Each row is a point. Each copy is the shape, with its points in the same order, stretched, turned, moved and blurred by noise. Some copies are also mirrored. Which?
In the rows, 128 means zero.

Shape, 9 rows:
[[100 165 136]
 [128 113 178]
 [100 127  96]
 [ 95 143 157]
 [115 171 167]
 [ 91 167 167]
 [186  89 102]
 [120 116  76]
 [195  85 126]]
Copy 1 (9 x 3):
[[107 110 118]
 [112 125 188]
 [131 157 116]
 [ 94 122 147]
 [105  86 140]
 [ 84 100 137]
 [201 152 168]
 [159 165 115]
 [197 143 191]]
Copy 1 is: mirrored
Copy 2:
[[ 83 165 141]
 [117 125  84]
 [111 117 180]
 [ 85 144 121]
 [ 96 185 120]
 [ 66 164 124]
 [188 103 135]
 [136 107 190]
 [188 105 109]]
Copy 2 is: mirrored
Copy 3:
[[153 121 161]
 [107 167 144]
 [145  88 126]
 [126 127 165]
 [150 149 171]
 [139 132 181]
 [142 142  58]
 [147  83 100]
 [131 167  59]]
Copy 3 is: mirrored
Copy 4:
[[109 148 163]
 [ 74  95 129]
 [144 109 181]
 [ 86 129 162]
 [ 84 156 137]
 [ 75 152 161]
 [163  63  98]
 [169  95 168]
 [143  57  83]]
Copy 4 is: mirrored

Shape, 7 rows:
[[148 164  38 150]
 [144 134  94 138]
 [146 124 113 184]
 [118 151 158 116]
 [154  88 163 116]
 [105  95  98  82]
 [ 82 161 149 131]]
Copy 1, 7 rows:
[[171 133  34 131]
 [140 132  98 135]
 [165 103 113 164]
 [126 129 137  93]
 [102 149 162 150]
 [ 70 145  81 134]
 [118  91 114  81]]
Copy 1 is: mirrored
Copy 2, 7 rows:
[[ 91 156  28 119]
 [113 147  82 125]
 [109 121  82 170]
 [ 90 156 152 129]
 [157 138 152 129]
 [125 115 125  51]
 [ 61 130 158 119]]
Copy 2 is: only turned
Copy 3:
[[160 162  35 135]
 [173 140  97 129]
 [176 126 114 182]
 [157 151 171 105]
 [180  82 175 112]
 [122  95 115  82]
 [117 175 174 131]]
Copy 3 is: only turned
Copy 4 (7 x 4):
[[117 147  27 138]
 [139 146  95 137]
 [161 173 103 179]
 [149  92 151 139]
 [176 158 176 112]
 [ 91 141 150  83]
 [118  77 145 173]]
Copy 4 is: mirrored

Shape (11 x 8):
[[129 158 153  99 119 151 135 148]
 [109 148 128 135 120 130  96 141]
 [103 106 179 147 123 120 141 148]
 [ 69 127 151 101 115 147 129 101]
 [ 75 108 118 134  43 130 167 134]
 [109 120 119  90  88  96 124 114]
 [ 98 105 125 137  89 161 137 129]
 [195 132 179 120 170 154 101  65]
 [158 169 191 139 112 129 122  60]
 [183 176 164 145 208 133 139  69]
 [161 105 195 143 140 153 189 136]]
Copy 1 (11 x 8):
[[113 153 159  89 129 109 141 148]
 [116 170 132 131 156 110 105 132]
 [108 126 171 155 152 120 142 165]
 [ 80 150 178 115 142 161 110 125]
 [ 51 159 162 186  71 136 111 148]
 [ 59 129 152 124 115 100  93 112]
 [106 142 148 161 105 154 106 158]
 [213  82 158  82 155 132 138 106]
 [170 143 188 119 131 133 162  70]
 [204 103 129  80 184 136 200  82]
 [154  81 176 127 111 131 194 179]]
Copy 1 is: only turned
Copy 2, 11 rows:
[[131 119 156  96 129 156 101 132]
 [119 136 114 123 131 151 110 108]
 [124 105 162 141 127 100  98 118]
 [ 92  91 135  93 103 163 109  92]
 [106 134 189 136  40 134 137 105]
 [140 119 106 111  74 137 103 131]
 [109 104 161 140  91 175 131 113]
 [194  40  97 117 189 176 120 119]
 [199  82 135  98 160 150 108  64]
 [195  52 117  88 214 138 161 124]
 [165  57 213 127 143 130 127 139]]
Copy 2 is: only turned
Copy 3, 11 rows:
[[126 145 107 123 164 106 144 137]
 [123 156 106 121 129 125  96 152]
 [ 71 136 137 144 123 106 127 151]
 [ 98 159 133  75 123  77 128  96]
 [129 166 179 108  62 142 178 133]
 [149 132 161  79 101  91 133 139]
 [112 140 137 126 106 152 142 117]
 [124  73  77 165 194  57  79  74]
 [142 147 108 166 142  32  99  98]
 [130 128 122 192 226  55  58  87]
 [ 79 104 136 186 171  96 157 110]]
Copy 3 is: mirrored
Copy 4 (11 x 8):
[[148 127 164 129 131 119 121 165]
 [ 91 132 150 145 102  96 124 135]
 [ 95  89 180 154 142 116 162 171]
 [104  97 161 158 139 140  85 165]
 [124  59 126 169  98 104 128 222]
 [111  82 125 154 145  80 103 156]
 [108  81 145 136  95 136 125 176]
 [148  93 189 127 145 142 105  29]
 [160  77 193 197 126 107  98  67]
 [153 136 160 172 159 163 138  30]
 [157  64 181 128 156 152 182 140]]
Copy 4 is: mirrored
